Each row of a before or after table is a point. The points were changed in one or more steps. Then noise was added and the rows were shuffled. The steps act on columns, c1 being the first. What was done? A step turns or swaps two columns, mirrors them in a line or flattens them onto one, adds a multiple of one to another, or multiplies or shifts one. Angles are multiples of 10 degrees, from the lower column toward the higher: turns from -170 to 170, lines from 10 to 170 but not 90. Use the fewest steps. Two steps may share a column if one is a turn and the other turns, adds or multiplies; they go together, in the order done. Otherwise the lowest column goes first.

Before (14 x 2):
[[   1   21]
 [  -9   -5]
 [ -45  -38]
 [   6    1]
 [ -25  -42]
 [ -53   24]
 [ -22  -64]
 [  13  -50]
 [  35   50]
 [  20 -102]
 [  32    4]
 [  30  -26]
 [ -27  -21]
 [  -3  -18]]
After, 14 rows:
[[ 17  28]
 [ 47 -22]
 [  3   5]
 [-16  60]
 [  0 -59]
 [ -2  -9]
 [ 38 -57]
 [ 88 -50]
 [ 40   8]
 [-13  15]
 [-53 -28]
 [ 17 -44]
 [ 12 -15]
 [ -3 -35]]
Steps: turn c1 and c2 by 50 degrees

Before:
[[-52   5  23  17 -25 -26]
 [-35  -2  45  16 -21  28]
 [ -9  21  32  21 -21   2]
 [-37  48 -13  37  20  11]
 [ 81  19  67 -47 -37   9]
 [-34  77   6  50   2 -20]
 [ 17  22  39 -67 -40  33]
 [ 12  -8 -12  31  26  48]
 [-73   8  47  -4 -26 -11]
 [ 12  35  27  16  71  83]
 [-44  16  10  -4  31 -21]
 [ 16  59 -26  12  29  58]]
After (12 x 6):
[[ 12  43  13  16  71  82]
 [ 12 -11  -8  31  26  48]
 [-44  18   3  -4  31 -21]
 [-34  75 -20  50   2 -21]
 [ 80  40  58 -47 -38   9]
 [-52  12  21  17 -24 -25]
 [-34  13  44  15 -20  29]
 [-10  30  23  20 -20   2]
 [ 16  46 -45  12  29  59]
 [-38  41 -28  38  20  11]
 [-73  25  42  -5 -26 -11]
 [ 17  34  30 -67 -40  34]]
Steps: turn c2 and c3 by -20 degrees

Before:
[[-23  23  45   3  19  -6   2   2  16  38  31]
 [-13 -23  15 -16 -25   4  13  12   1  23  25]
 [-21 -11 -22 -26 -38   8  -5 -45   8  -9 -19]
 [ 43  -1 -14  -4   3 -29 -53  20  25   7 -27]
 [ -4  13  -7 -22  13 -39   4  -2 -20 -22  28]
 [ 25   6   9 -21 -15 -40 -16  20  42  -7   1]
 [ -8  33  -2  37 -37 -43  11   0 -18  22 -23]
 [-26  -6 -19   5  18  20 -17  -7  24 -16   5]
 [-16 -19  13  37   4 -40 -28 -39   8  -5 -19]
 [ 38  -5   2  10  -1  17  -2  14  39  16  13]
 [ 27  30 -13  31 -18  10 -18  20 -13 -32  27]]
After (11 x 11):
[[ -27    0  -18    6   17   58  -18   14   25  -17    5]
 [ -23   -9   45    4   18  -17    1   -3   16   43   31]
 [  27  -38  -12   31  -18   20  -18   29  -12  -21   27]
 [ -16   16   13   35    4  -99  -28  -78    8  -10  -19]
 [  44    3  -14   -4    4  -88  -54  -11   25    7  -27]
 [ -13   30   14  -16  -24    7   13   16    1   14   26]
 [  25   -8    9  -20  -14 -121  -16  -22   42   -5    0]
 [ -21    7  -22  -26  -39   38   -6  -34    8  -14  -19]
 [  38    9    3   11    0   43   -3   30   38   14   13]
 [  -6  -19   -7  -22   13 -108    4  -41  -21  -16   29]
 [  -8  -24    0   38  -37 -122   10  -44  -18   31  -25]]
Steps: mirror c2 and c10 in the line at 80 degrees; multiply c6 by 3; turn c6 and c8 by 20 degrees

Before (13 x 18):
[[-39  10 -42 -16 -13 -35  16  41  42 -38   7 -50 -20 -36 -66  25  33 -15]
 [ 19   7  34   3 -16 -28  -4 -35  -2 -43 -62  10  52  25  46  60  47 -35]
 [-17  50  41 -21  63  34   1 -13 -64 -45 -44  -8 -11  46   3  22 -31  38]
 [  5 -45  -3 -44  -9  61   1   9  -1  23  11  26  53   6  -4  10 -23 -47]
 [ -7  35 -53 -39  -1  12  69  29 -14  40   2 -50  64  11   1  46 -21   9]
 [  4 -42  39 -19  53  13  30 -37 -65  46 -31  53  75 -10  12 -20  50  28]
 [ 41  50 -48  62  61  30  13 -38 -28  -7 -19  -6  27  -1  15 -15  40  22]
 [  4  68 -37 -28 -25  -5  14 -19  38 -55 -18 -41  47  21  15 -40  49  29]
 [ 42 -36 -67   6 -46  33  56  62 -53   2 -13  -7  54 -58   7   5  36   7]
 [ 12 -29  42  36 -48  35  74  64  -7 -30  24 -22  61  12 -70 -41  22  -2]
 [ 21  17 -65  39  13  -3 -28  35 -19  27 -35 -12  41 -14 -18   4 -38  50]
 [ -2 -17  19 -32  56  12  -8  33  50 -33  14  25  65 -72 -51  16 -35   7]
 [-20   7 -22  34 -25  39   8  65 -61 -40  33  26  33   7  -8 -24  -3 -20]]
After (13 x 18):
[[ 14  52 -63  62  62   0  13 -39  11  -6 -20 -10  29   1  16 -35  48  19]
 [ -7  10 -29  33 -25   1   8  67 -43 -40  33  23  36   6  -7 -48  42 -22]
 [-15  10 -53 -18 -13  -5  15  44  53 -33   9 -50 -19 -34 -64  46 -10 -13]
 [  1 -39  51 -15  54  12  30 -35  -4  48 -31  53  77 -12  13 -21  83  27]
 [ -7  49  58 -20  63 -38  -1 -13 -64 -44 -46  -7 -10  47   1 -20  29  41]
 [  5 -28  56  36 -49  17  75  64  14 -29  24 -23  59  10 -70 -53  20  -4]
 [  9   4  46   4 -18 -38  -5 -38  35 -44 -61  11  51  25  43  53  33 -36]
 [ 10  16 -85  38  12  -2 -29  36 -38  26 -35  -9  41 -14 -17   4  -9  49]
 [ -2  69 -50 -28 -27  38  15 -17  62 -55 -18 -41  47  20  19 -17   4  28]
 [ -2  36 -68 -38  -1 -44  69  27 -23  39   1 -48  62   9   3  12  -1  10]
 [  0 -43  -4 -42 -12 -37   0  11 -18  25   9  26  51   7  -4 -49 -16 -49]
 [ 18 -35 -85   6 -48 -21  56  65  -5   2 -13  -7  54 -57   7 -26  67   7]
 [ -2 -19  25 -34  56 -20  -7  32   8 -34  14  26  64 -74 -52  -3 -62   8]]
Steps: multiply c1 by 0.4; multiply c3 by 1.3; mirror c6 and c16 in the line at 120 degrees; turn c9 and c17 by -50 degrees

Before (14 x 24):
[[ -15  -23   56  -10   -6  -45  -42   33   27   36   28   53   16  -35
    27  -52  -46  -21  -39   41   55   13  -51   32]
 [  70   52   24   21  -12   49  -10   38  -64   23    6   48   12  -17
    39    1   28  -32  -35   -3   26   34  -19  -37]
 [  34   49   46   14   22   18   23   11  -13   25  -33  -53   -7  -25
     8    2  -28   11   35  -50   12   15  -62   16]
 [  27  112   -9   10  -27   -5  -22    4   -2  -19   -9   16    2  -62
   -15   -8   35   -4  -29  -38   23   23   46    0]
 [ -40  -28  -29   40   35   30  -28   30   10   -9  -63   37  -26   13
    61   -6  -24   -6   22   -7  -21  -37  -22  -70]
 [  -7   88   67  -17  -87  -22  -18   63  -13   27   27    0  -16  -12
   -12  -15    4   -5   55  -22   26  -22  -62  -97]
 [  33  -15   32  -97   53   21   16   24  -28  -38   -9   34   22  -12
   -54  -60   72   36  -56  -35   36   25    9   20]
 [   6  -39   25   -8   -3  -34   -3   24    6   -9   -5   47  -34   26
    40  -23   36  -23    0  -36   -9   -4  -27  -55]
 [ -33   77  -38   13  -46   -6    9   14   32  -47   25   13   53   50
   -14  -50   -8   17   15    1  -13  -29   24   18]
 [  38   -3   58  -33    0 -100   -3   34  -13   19  -25  -40   31  -11
     3  -13 -103  -39  -56   43   35  -93  -31    2]
 [ -15   -7   44    9    8   -6   13  -17   -4  -43  -29   71   73  -34
    41  -53   26   -9  -56  -41    3   29    9  -19]
 [  59   21   -3   38   29  -16   15   33   26   32  -62   26  -31    6
    34  -61  -46   36  -57    5  -36  -17    5  -67]
 [ -88   36   47   -3  -17   -9   23   41   15  -15   27  -46   -1  -32
     8  -36    9   12  -54  -15  -43   -8   42  -44]
 [   5   -4    6   68  -25  -36   -6   -5  -38   22   12    6  -21  -39
    37   -3   12   30  -40   41  -10   43  -28  -46]]
After (14 x 24):
[[ -12   20   -5   39   29  -18    3   35   25   34  -64   27   65  -26
    35  -61  -46   36  -53    4  -36  -22    3  -67]
 [ -47   -8   48    6    6   -3  -35  -18   -3  -43  -29   71  -58    1
    40  -53   28   -9  -57  -45    2   30    6  -14]
 [  20   87   66  -15  -86  -24   -4   62  -17   30   24   -5    5   34
   -12  -13    4   -6   53  -22   25  -19  -68  -98]
 [ -18  113   -3    9  -26   -2  -55    3   -2  -19   -6   16   18   64
   -15  -10   32   -1  -28  -37   22   26   46    0]
 [ -18   76  -40   12  -43   -2   47   13   33  -42   27   15  -55  -38
   -15  -47   -3   16   15    1  -11  -28   26   22]
 [   0  -26   53  -10   -8  -44  -18   33   27   35   29   50  -19   84
    25  -56  -44  -22  -37   41   53   13  -50   32]
 [  57   39   47   -5  -16   -8  -37   44   14  -16   26  -44  -67  -17
    12  -36   11   13  -57  -19  -44  -10   46  -42]
 [  10   -6    4   67  -24  -33  -33   -4  -38   21   12    5   14   31
    37   -5    7   34  -39   41  -10   43  -28  -46]
 [ -37  -11   36 -100   53   22  -15   23  -29  -39   -7   31   10  -20
   -51  -61   73   38  -55  -36   33   26    6   18]
 [  20  -41   25   -9   -2  -32   22   27    6   -6   -5   44   26  -10
    42  -24   38  -21   -3  -35  -10   -5  -26  -58]
 [  48  -28  -31   38   32   29   18   31   10  -11  -64   35  -14   36
    57   -5  -24   -9   20   -5  -22  -35  -22  -71]
 [ -57   50   22   19  -11   50  -12   37  -65   22    3   47   52   23
    39    1   28  -33  -35   -5   28   35  -17  -35]
 [ -50   -4   58  -35   -2 -102  -11   31  -16   18  -25  -36   11    9
     2  -14 -107  -39  -55   47   33  -98  -32    0]
 [ -18   49   44   18   22   20  -30   12  -13   26  -30  -52   30  -20
     6    4  -25   12   33  -50   13   16  -63   15]]
Steps: turn c1 and c13 by 130 degrees; turn c7 and c14 by -110 degrees; multiply c14 by 1.6

Before (11 x 64):
[[-35 -43  45  -8 -27  27  -7  18   3  -8 -13   0  42  40  26  42  -7 -22
  -45 -18  14  53  22  31  -3  12  -3 -49  41 -23  40  -7  67   8  -6  63
  -16 -35 -31 -29  47  27 -23  71 -62 -22  42  47  53  27  13  44 -30 -27
   -5  45   3  56  45 -37 -21  51  34  23]
 [-54 -57  36  25  -5  48 -26  18   5  17 -22 -33  27   3  24 -35  -3 -42
  -40 -32  46   4   4  39  -5 -19 -24 -49  30  29  -1 -27  51 -41  36  63
    9  21 -24  10 -22  19  10  36 -60 -32   4  18  41  48  -7  26 -21 -17
    0  -2  20  32  21 -40  15  -8  50  33]
 [  2  16  -7  18  20 -16  -9   2 -12  25  28 -19 -16 -24  12  -9  -4   9
    0  41   4 -35 -24 -11  29 -53   8 -16 -21  27 -25  26  -7 -11 -12 -13
    1 -40  25 -14  23 -24  27  11   8 -31  -6 -26  15  -5  14  11  50  14
   12 -32 -42  -4  24  35 -35  36  -9  19]
 [-74  17  25  18  -9   1   2  -8  35  33   0 -10  -2 -11  21 -37  34 -25
  -52  -4  71   3  26   0 -16 -28 -10 -29  26  17  -4  -2  -2 -47  33   3
   25  25   0  20 -27  14   3  61   2 -24  43  11  28  10 -10  27  16 -11
    5  26  32  47  15 -30  23 -10  31  16]
 [ 16  18  14 -11 -12 -36  -8 -31 -17  12  39 -16  10  -1  18  20   6  -9
    3  28  18   5 -20 -33  15 -39  19  -4  -9  22  -8  16 -18  12 -14  10
    6  -1   7 -47  20  24  -8 -22   0   6 -24 -12 -11  -5   6  -5  57   1
  -13 -37 -36  -8   6  53 -49  43 -15   2]
 [  5  30 -13  20  22 -23  -8  -7 -16  13  18 -25  11  -4   0   5  11  -1
  -15  25  19 -13 -15 -12   9 -70  63   3   1  20 -11  -8 -17  14  16 -21
  -18  14  19 -26  14 -13  15   6  20 -23   9  -5  -2  -3 -20   4  37  41
  -12 -28   1 -20 -19  19 -20  11 -16 -15]
 [-56 -27  10  -8 -44 -30 -42   8 -57   1  -7  21  45  42  59   7 -56  40
   19   2  -5  51 -37   4  10  18 -34  -5   1 -19  46  51  26 -18  -5 -24
  -27  11  65   5  21 -21 -35  26 -45  51 -36 -20  20  22  47   8 -26  20
  -29  18  18   5  49 -55 -17  38  14  43]
 [  0   8 -18  15  23  -5   3  20  11  11  43 -23   5 -26  -3  17  -1 -20
  -24  45  31 -12  -6   1  29 -23  17  19   5  16 -36  -5 -23 -32 -12   9
   29  31 -27   0 -13  14  42  11  12 -25  -7 -14   6  13  -5   2  14   5
    1 -31   0  10 -10   7 -20  19  12  15]
 [-45  15  11  27   7   1   6  -2   2   2  35 -21   4   0   1 -14  54 -28
   -7  23  26  -5   2  -2  41 -26  -2 -20  34 -14 -11 -42  -1  -8  40  -3
   29   6   7  10 -13  19  32  22 -11 -22  -1 -19  14  -1 -10  12  42 -23
  -14  -7  -5  27 -12  -3  -3  18  -3  20]
 [ -8  16   5  14  22  13 -21  -1   5   2  69  -2  20  13   5   9  10 -15
   12  20  26  -6 -16 -16  13 -19   5   8 -19  27 -10  35  19  -5  10  -6
   20  -1   1 -10  10   7   9  -1 -18  -8   8 -12  11   9   1  15  54  22
  -12 -34 -30  -1 -35 -16 -26  14  -6   2]
 [-42 -12 -20 -34 -23 -19 -29  -6 -41  26   9  -5   4 -10  43  31 -24 -23
   37  -7 -17  -6 -40 -29  16  -7  15   8 -37   4  23  23  26  23 -32 -24
   -6 -50  38 -41  33 -37 -28 -40 -25  29   7  -7 -19   9 -15   8  -4  15
   -6  19 -35 -28  20   1 -45  48 -13  -5]]
After:
[[-50 -60  37  25  -7 123 -25  19   7  12 -24 -32  24   7  25 -34  -6 -45
  -40 -88  50   1   3  38  -5 -22 -21 -51  27  30   0 -28  50 -41  21  66
    8  22 -21   9 -22  17   9  35 -61 -31   4  15  39  52   8  25 -20 -19
    1  -1  19  29  21  40  13  -6  48  35]
 [-43  18  13  26   9   3   7   1   6   0  31 -20   6   2   3 -14  52 -32
   -9  16  24  -3   1  -1  40 -28  -4 -16  35 -13  -8 -43  -1 -11  43  -2
   29   6   9  12 -16  18 -29  26  -9 -22  -2 -20  17  -4  11  14  43 -25
  -17  -9  -3  28 -14  19  -2  17  -6  20]
 [  1  12  -8  20  19 -43  -8   0 -14  25  25 -16 -14 -27  14 -10  -5   8
    2  85   5 -36 -27 -11  25 -53  10 -14 -21  23 -26  27  -4 -11   1 -13
    1 -42  26 -16  23 -24 -42  16  10 -35  -5 -26  15  -8 -13   8  49  15
   11 -31 -40  -4  21 -14 -35  38 -11  19]
 [ 15  16  16 -10 -12 -91 -10 -32 -14  12  40 -17  12  -1  20  18   7 -11
    3  61  16   5 -20 -30  14 -37  19  -5  -9  22  -7  12 -17  12  -3   6
    6  -3   7 -47  21  26 -22 -23   2   8 -26  -8 -13  -1  -9  -6  54   0
  -14 -35 -38 -10   6 -52 -51  44 -17   5]
 [-39 -45  44  -4 -26  67  -2  18   0  -7  -9  -1  40  39  25  39  -4 -20
  -48 -32  13  50  23  30  -3  13  -4 -50  39 -26  43  -7  64   7 -12  63
  -15 -34 -29 -30  47  25  36  70 -59 -20  39  44  53  24 -19  45 -35 -27
   -7  46   2  51  41  19 -18  51  34  24]
 [ -2   8 -18  20  24 -12   5  19   8  10  44 -18   5 -25  -3  21  -3 -22
  -21  93  29 -12  -3   1  27 -22  17  21   6  18 -37  -5 -28 -32   1   8
   31  27 -26   0 -13  12 -39  11   9 -27  -8 -13   4   9   6   1  14   6
   -2 -31  -2  10  -8  15 -19  20  14  13]
 [-75  13  24  16  -8  -2   3  -9  36  33  -1 -10  -1 -10  21 -37  34 -22
  -50 -30  70   1  24   1 -11 -29  -9 -32  26  18  -4  -2  -4 -47  30   8
   25  30   3  21 -27  11   9  61   4 -23  43  15  27   7  11  26  13 -11
    6  24  33  44  14  26  23 -10  34  17]
 [-42  -9 -17 -32 -21 -45 -32  -7 -42  25  12  -5   2 -11  42  31 -23 -22
   37   9 -14  -4 -41 -30  16  -6  12   6 -35   2  27  23  27  22 -31 -26
   -3 -53  36 -40  32 -33  26 -42 -26  26   9 -10 -16  13  16   7  -4  16
   -5  22 -35 -31  23 -16 -44  48 -11  -6]
 [-11  15   3  15  21  36 -20  -1   4   5  70  -2  19  16   8  10  11 -15
   16  30  26  -4 -18 -14  12 -16   1   8 -20  29 -11  37  16  -4  16  -6
   20  -1   3 -10  11   8  -1   1 -18  -9  11 -13   9  11  -4  13  54  22
  -11 -36 -31   2 -38  18 -29  12  -4   0]
 [  2  29 -11  21  21 -58 -10  -4 -20  13  18 -27   8  -4  -2   6  11   3
  -13  36  19 -17 -11 -12   8 -71  64   8  -1  19 -11  -9 -17  12  21 -19
  -17  15  18 -27  16 -11 -22   7  20 -25   8  -5  -1  -6  19   6  36  41
  -14 -27   0 -19 -20  -9 -20  13 -14 -17]
 [-53 -25  11  -4 -41 -73 -44   9 -54  -3 -10  20  44  47  52   7 -61  40
   21   5  -8  47 -41   4   8  19 -34  -6  -2 -19  46  53  26 -14  -4 -23
  -23  13  64   6  23 -24  58  30 -45  52 -36 -22  22  19 -49   8 -26  19
  -26  18  16   1  53  29 -16  37  15  40]]
Steps: multiply c6 by 2.5; turn c20 and c35 by 20 degrees; multiply c20 by 2; turn c43 and c60 by 150 degrees; multiply c51 by -1
